Rows are points. Two turns around zero, p and q, are shown by what they do to some points. Write where each new point lands after one turn and then the other. Backwards means that the second turn is done in reverse. Each puzzle has new turns, and all numbers are rounded.
In the rows, zero is written as 128.

Turn p:
[156 134] -> [143 104]
[133  73] -> [ 78 105]
[128 118] -> [119 125]
[ 95 187] -> [173 179]
Turn q:
[179 101] -> [186 128]
[116 153] -> [106 144]
[173 117] -> [173 140]
[106 130] -> [108 119]
[ 66 139] -> [ 68 108]
Where do these land?
p, then q: [148 152] -> [159 132]
q, then p: [134 166] -> [158 152]
p, then q: [97 88] -> [ 78 119]
q, then p: [169 153] -> [175 119]
q, then p backwards: [93 81] -> [180 101]

Turn p:
[ 51 133 146] -> [ 73 111  73]
[150 106 122] -> [153 115 142]
[190 134 135] -> [152 142 184]
[121 139 109] -> [133 144 113]
Turn q:
[127 155 148] -> [141 123 159]
[153 160 104] -> [158 164 133]
[117  70 186] -> [107  50 111]
[134  94 156] -> [126  87 110]
[117 162 105] -> [127 164 150]
[120 128  69] -> [110 180 106]
Where do these land?
q, then p: [134 135 136] -> [130 124 139]
p, then q: [153 145 135] -> [139 113 153]
p, then q backwards: [105 149 149] -> [ 97 112 114]
q, then p backwards: [129  31 143] -> [ 40  85 138]
p, then q backwards: [142 151 135] -> [113 148 116]
p, then q backwards: [105 156  70] -> [164 117  71]

Turn p:
[120  85 143  95] -> [109  95 161 155]
[108 136 126 135] -> [113 143 120 128]
[121 112 129 141] -> [129 137 131 148]
[136 181 124 127] -> [131 139 108  79]
[142  91 151 125] -> [141 117 163 152]
[135  92 101 125] -> [137 103 116 163]
[133 198 122 149] -> [136 163  96  72]
Turn q:
[139 143 148 142] -> [120 141 154 129]
[ 98 146 123 123] -> [128 142 114  98]
[143 146 129 109] -> [148 120 146 117]
[146  31 111 118] -> [112  65  86 192]
[124 150 119 126] -> [142 141 129 114]
[121 137 110 164] -> [129 166 116 141]
[125 143 156 115] -> [117 122 150 105]
Where do these land?
p, then q: [ 96 114  93  59] -> [ 89 113  54 136]
q, then p: [114 127 150 129] -> [102 127 132 130]
p, then q: [128 125 124 164] -> [148 153 144 132]
p, then q: [142 153 134 150] -> [157 122 147 118]
q, then p backwards: [161 122 139 138] -> [127  95 144 128]

Turn p:
[151 147 154 114 135 112] -> [140 157 159 128 127 138]
[ 88 108 144 167 125 169] -> [ 76  80 119 126 133 147]
[102 150 103 156 144 106] -> [103 146 101 159 106 117]
[137 142 108 150 145 142] -> [129 122 116 165 132 136]
[163  82 138  82 116 101] -> [167 133 159  87 150  87]
[166 132 139  99  88 112] -> [177 133 155 101 108 127]
[ 88 135 110 128 143 154] -> [103 125  85 130 141 145]
Turn q:
[104 115 145 118 134 107] -> [122 115 139 133 137  93]
[138 128 151 159 119 122] -> [133 131 148 159 112 135]
[196 113  45 119 143 104] -> [208 144  60  99 112 142]
[110 176 155 133 130 138] -> [106 150 173 123 146 140]
[106 114  87 129 139 142] -> [119 133  84 128 154 128]
[122 119 162 120 140 148] -> [112  95 149 130 136 135]
[121 131 150 119  91 135] -> [ 97 128 143 124 100 123]
Where do these land?
p, then q: [147 126 106 115 141 132] -> [159 132 126 132 132 141]
q, then p: [138 109 141 123 148 150] -> [123 103 130 123 155 116]
p, then q: [148 137 133 144 129  95] -> [128 145 157 144 106 123]
p, then q: [134 111 124  99 143 132] -> [155 121 134 112 147 130]
q, then p: [152 105 111 142 134 154] -> [143  91 109 142 140 127]
q, then p: [127  99 116 138 145 131] -> [131 113 120 150 136 105]
p, then q backwards: [ 57 127 120 132 100  93] -> [114 115 101  87  62 135]
q, then p: [108 225 140 130 151 143] -> [100 179 148 127 162 204]
p, then q: [141 114 162 129  60 123] -> [105  85 138 104  75 111]

Turn p:
[110 130 141 155 116 116] -> [131 148 140 141 153 115]
[112 119 133 136 134 151] -> [119 114 137 129 150 141]
[132 115 148 154 135 147] -> [144 122 153 126 150 144]
[139 111 117 148 152 119] -> [155 123 123 151 127 145]
[111 124 152 145 154 120] -> [151 126 119 129 164 127]
[130 110 148 113 137 118] -> [146 107 125 120 131 110]
[165 152 145 134  86 129] -> [130 163 164 101 103 118]
[117 117  31  53  99 125] -> [ 51  96  88 162  49 117]
[135 175 137 112 140 126] -> [125 153 101  91 125 134]
Turn q:
[130 123 130  98 110 112] -> [104 130 126 111 130 103]
[134 184 126 126 149 138] -> [118 167 122 152 153 157]
[145 159 110 120 139 120] -> [127 163 108 134 141 130]
[100 111 106 141 159 119] -> [158  99 108 128 153 132]
[109 118 136 110  42 127] -> [ 61  98 123 121  79 107]
[123 142 184 145 132 142] -> [121 127 180 159 128 141]
[136  88 104 136 170 147] -> [182 117 125  95 136 143]
[147  98 128 148 123 118] -> [155 122 133 124 103 108]
Where do these land?
q, then p backwards: [156 164 130 127 191 145] -> [132 158 146 197 146 126]
p, then q: [103 148 102 148  93 133] -> [115 109 126 172 148 150]
p, then q: [122 101 112 148 126 146] -> [147 109 152 138 116 142]
q, then p backwards: [ 96  94 149 134  99  76] -> [102  74 136  87 105 111]
p, then q backwards: [126 106 114 155 116 128] -> [124 144 156 150 133 126]
p, then q: [121 112 127  81 128  93] -> [133 114  92 122 116  83]
q, then p: [137 140 156 109 158 163] -> [131 118 125  77 153 142]
p, then q: [144 172 143 105 138 150] -> [ 90 138 118  92 147 140]
p, then q backwards: [147 115 120 145 103 118] -> [149 130 155 148 122 127]

Turn p:
[150 113 105 163 107 149  93 135] -> [126 160 143 157 115 162 106 102]
[134  81 152 113 129 170 118  96] -> [119 115 177  95 121 138  83 129]
[ 76 173 174 123  90  93 161 111] -> [109  99 149 130 135 102 213 163]
[154 161  99 102 154 138 106  82] -> [115 179 119  88 119  89 116 106]
[150  95 123 146 150  59  92  91] -> [ 66 129 118 163 167  93  90 104]
[166 153 177 106 102  95 119 107] -> [130 126 167 153 124  58 139 131]
[169 150  90 126 100  99 159 183] -> [162 124  76 181  82 116 142 119]
[ 76  88 125 118 118 169  79 133] -> [110 151 157 112 137 186  99 176]
[109 150 138 127 189 174 178 174] -> [201 103  94  75 153 153 144 126]
[ 96 116  98 156 143 135 175 169] -> [144  94  79 125 129 182 146 124]
Turn q:
[149 118  67  78 131 185 196 135] -> [116 172  59 163  55 160 144 136]
[156 100 133 174 121 110 105 150] -> [178 126 150 139 142 104  93 127]
[ 98 151 143 164 130 107 118 154] -> [116 116 173 120 129  86 126 125]
[157  84  86 149 102 133 127  92] -> [167 138 121 170 130 169 104  92]
[171 143  95 139  95 189 136  47] -> [106 190 114 146 138 212  88  94]
[106 150 131  92 116 113 107 168] -> [109  87 111  94 109  99 126 128]
[140 109 114  35 114 142 173 155] -> [133 110  55 114  64 157 155 160]
[ 99 158 147 160 156  75 121 102] -> [122 128 180 107 166 106 169 102]
[ 98 144 187 145 126 117 143 130] -> [111 115 181 108 136 126 144 164]
[ 66 130 156 148 160 128  97 111] -> [ 87 100 159 147 179 106 149 134]
[167 120 148 125 157 109  83 162] -> [165 124 105 102 163  84 109 144]
Where do these land?
p, then q backwards: [131 133 188 140 136 153 146 151] -> [129  94 155 149 121  75 121 120]
q, then p: [151 135 152 135 125 130 182 160] -> [169 129 137 165 100 112 151 150]
p, then q: [129 112 143 117  75 158 142 114] -> [131  97 150 117 115 155 100 167]
q, then p: [114 225  87 164 183 127 102 118] -> [ 68 132 106  89 172  71 199 152]
p, then q: [141 136 161 151 108  95 124 155] -> [160 155 169 146 139 115 130 137]
p, then q backwards: [172 121 133 174  91 108 135 175] -> [108  65  76 155 119 128 139 118]
q, then p: [138  61 104  89 130 126 107  58] -> [135 136 113  77 114 173  90  54]
q, then p backwards: [120 101 100  63 118 109 107  93] -> [109 121 100 172 154 119 187 151]
q, then p: [ 48 160 118 156 189 131 146 129] -> [101  61 112 129 172 132 198 135]
p, then q: [137  96  93  92 126 143  88 126] -> [ 94 100 120 104 134 102  86 108]

Turn p:
[142 114  79  73 143  93 111 105  71] -> [159 133 119  83 188  86 112  85 155]
[118 132 153 207  92 151 161 180 123] -> [ 78 110  92 161 112 160 168 155  67]
[112 123 132 144 119 140 116  99 134] -> [115 110 131 113 107 146 129 126 146]
[146 116 164 150 142 177 129 125 146] -> [142 104 161 137 110 170 138 154 108]
[173 123  92 137 112 159  51 100 133] -> [140  57 126 113 143 142  58 139 150]
[144 149 160 139 121  87 134 134  90] -> [132 124 116 139 119 105 139  78  88]
[109 197 130  87 130 161 136 128 114] -> [ 95 177 167 102 132 132  88 117 101]
[111 193 150 149 156 134  68 136 117] -> [ 75 101 183 155 122 114  92  96 114]
[157 133  92 122 111 114 218 137 141] -> [155 197  68 141 147 161 137 133 115]
[ 93  69  91 113 181 152 139 116 141] -> [138 136 155 112 168 143 170 161 193]
[117 116 130 104 106  53 157 129 136] -> [148 166  83 134 106  81 150 107 144]
[112  70 163 109 123 117 118 148 190] -> [159 123 137 144  82  95 158 188 155]
Turn q:
[156 113 130 114 170  86 189 128  96] -> [155 136 101 113 120  81 155 118  60]
[119 148 128 178  79 127 125 101 183] -> [102 144 126 184 128 110 114 112 194]
[119 119 123 111  84 165 121  92 101] -> [135  78 128 138 137 164 138  91 148]
[ 94  65 140 176 130 103 184 183 112] -> [118  95  85 161  99  87 164 205  99]
[110 129 132  94 168 173  95  84 113] -> [106  96 155  83 174 152 106 101 114]
[115 163 127 116 113 112 160  85 136] -> [110 137 121 158 122 122 119  71 114]
[152  89 182 148 121 116 102 105  95] -> [165  92 179 142 152  99 157 139 130]
[180 164 137 173 112 109  95 139 114] -> [168 183 152 152 154 131 156 138 156]
[156 156 106  77 157 129 125 151 177] -> [124 177 125  68  95 131  95 112 131]
[ 97  91  93 165 103 162 104 109 152] -> [111  86 100 145 154 135  99 147 185]
[147 163 124  79 170  79  92 174 125] -> [160 190 159  93 106 148  95 147  81]
[ 93 136 115 105 128 177 142 185 132] -> [ 84 123 105  98  94 178 139 155 127]
Where do these land?
q, then p backwards: [146 138  57  93  81 130 161  51 151] -> [170 160  96 153 112  48 121  59 106]
q, then p: [ 89 149 168 135 111 160 148 118 111] -> [100 134 132 107 110 156 185 133 133]
q, then p: [180 138 156 144 107 107 101 146 121] -> [155 145 125 167  99 145 115 120  85]
p, then q: [125 105 166 149 117 134 149 210  52] -> [147 103  82 141 138 124 170 140  27]
p, then q: [146 119 112 113 177 146  84 159 106] -> [130 127 165 103 144  81 131 167  97]
p, then q: [163 136 131 155 118 163 121 163 120] -> [141 104 122 115 156 147 153 170 115]
q, then p: [108 126 139  53  89 123 150 117 121] -> [140  90 100  58 100 146 128 132 125]
p, then q: [ 97 148 121 121 180  98 121 132 114] -> [ 93 140 150 154 142  85 115 112 110]
q, then p backwards: [ 63 111 126 139 147  99  79  92 149] -> [156 175  98 127 139 155  65 161 142]
p, then q backwards: [148 134  83 170 138 128 150 118 225] -> [ 94 149  78 170  52 118  94 163 140]
q, then p backwards: [143 103 149 135 142 120 143 102 139] -> [121 118 137 111 131 103  99 142 107]

Turn p:
[177 135 143 109 146 106 157 158 108 146 128] -> [137 111 132  99 112 113 142  94 145  82  99]
[116 117 116 133 102 101  96 142 133 157 117] -> [138 168 116 154 148 148 114 113 127 111 126]
[134 123 128 151 117 134 119 112 141 107  97] -> [101 130 132 114 158 146 123 127 126 148 138]
[137 149 128 116 111 148 116 121 160 113 186] -> [139  78 103 153 119 137 125 150  89 125 137]
[ 99 185 130 141 152 117 141 152 122 111  91] -> [155 133 181  97 153 119 116 157 149 112 150]
[113 136 125 151 167 159 128 156 152 116 127] -> [145 137 125  81 117 135 124 168 113 135 143]
[128 161 118 143 134 137 142  94 133 152 161] -> [120  98 129 150  94 146 113 155 149 119 138]
[147 107 118 145 149 133 153 144  94 143 120] -> [111 149 131  99  94 119 143 107 145 114 132]
[117 138 159  90 110 184 115 102 127 121 126] -> [138  92  91 140 147  93 123 136 143 171 145]
[ 91 116 152 142  90 106 124 105  93 118 139] -> [111 145 140 182 148 118 169 136 140 136 138]
[113 127 119 111  98 137 121 113  85 106 148] -> [115 123 134 169 126  90 140 117 117 137 156]
[164 102 127  94 151 101 101 123 150 144 141] -> [124 127 102 131 121 126 103 113 106 115  66]
[129  70 101 137 137 102 151 142 167 129  81] -> [130 173 147  94 127 174 127  90 115 160  96]
Turn q:
[126 126 143 131 108 102 167 132 114 101 103] -> [116 119 129 156 115 151 119 145 104 136  87]
[155 144 115 153 130 144 100  99 130 102 127] -> [137 139 110  93 139  94 112 138 127 158 119]
[143 159 143 118 134 145 116 120 111 167 146] -> [130 157 138 110 114 117 159  96 152 129 127]
[122 117 151 107 143 118  68 127 121 142 172] -> [150 117 135  94 139 153 167 120 161 150 168]
[148 176 118 150 152 132 120 129 180 106 123] -> [179 152 115 112 123 104  79 137 143 120 117]
[130 115 166  95 161 149 124  93 119 153 163] -> [133 120 109  90  93 142 172  89 126 124 154]
[106 100 153 135 160 107 106 124 109 177 139] -> [105 117 102 126 125 158 163 117 176 120 155]
[159 135 119 143 120 152 137 115 163 116 114] -> [145 137 117 114 124  88 113 147 109 111 113]
[137 129  96 169  87 137 157 170 145 102 137] -> [126 101 172 154 133  85  89 158 126 121 106]
[133 105 117 108 133 117 149 161 105 124  99] -> [110 113 133 149 159 152 127 115 111 106 104]
[130 160  92 153 137 166 146 131 144 111 130] -> [136 136 132 131 124  79  79 110 122 126 126]
[ 79 104 148 116 112 130 122 152 101 133 119] -> [117 108 132 178 139 148 158 120 126 144 148]
[121 121  97 111 104  90 166 107 125 102 109] -> [ 96 138 140 135 123 159  95 156  83 129 117]
[101 100 136 104 110 104 114 134 124 155 110] -> [112 134 128 153 144 162 161 146 127 117 151]
Where do these land?
q, then p: [150 112 133 122 177 113 109 147 119 139 147] -> [128 107 117 114 115 125 109 125 107 177 103]
q, then p: [141 137 124 101 101 127 133 116 122 136 152] -> [145 107 127 138 138 107 152 126 153 127 127]
p, then q backwards: [141 130 143 112 225 130 122 128 142 134 141] -> [198 137 136 172 116 110 157  98 156 105 135]
q, then p backwards: [146 133 120 186 129 127 182 122 127 141 141] -> [160 136 120 113 178 123 126  89  96 148 144]
p, then q: [103 158 124 134 103 109 102 119  99 128 105] -> [160 113 110 115 110 133 105 128 171 142 131]
p, then q: [146 112 150 118 111 124 153 115 107 131 124] -> [112 131 107 134 100 132 116 148 112 111 138]
p, then q: [115 104 114 116 103 115 112 116 138 132 129] -> [109 145 110 127 125 104 124 121 152 140 124]
q, then p: [147 136 135 139  97 195 111 127  87 138 119] -> [126 138 183 144 116 147 135 123 177 116  87]
p, then q: [129 125  99 125 101 165 171 117 128 141 103] -> [122 137 138  97  94 107 160 143 125 116 167]
p, then q: [135 121 127 155 124 114 142 203 149 118 141] -> [130 121 149 108 117 124 127  82  78 144  88]
p, then q: [138 126 123 111 123 110  99 123 141  72 120] -> [105 120  95 133 140 161 142  95 149 145 123]
p, then q: [137 134 143 123 123 124 117 116 151 137 115] -> [132 128 106 124 149 119 123 120 128 114 139]
q, then p: [ 36 135 129 124 148 112 111 114 153 118 128] -> [110 119  77 152  87 157 122 154 100  95 169]
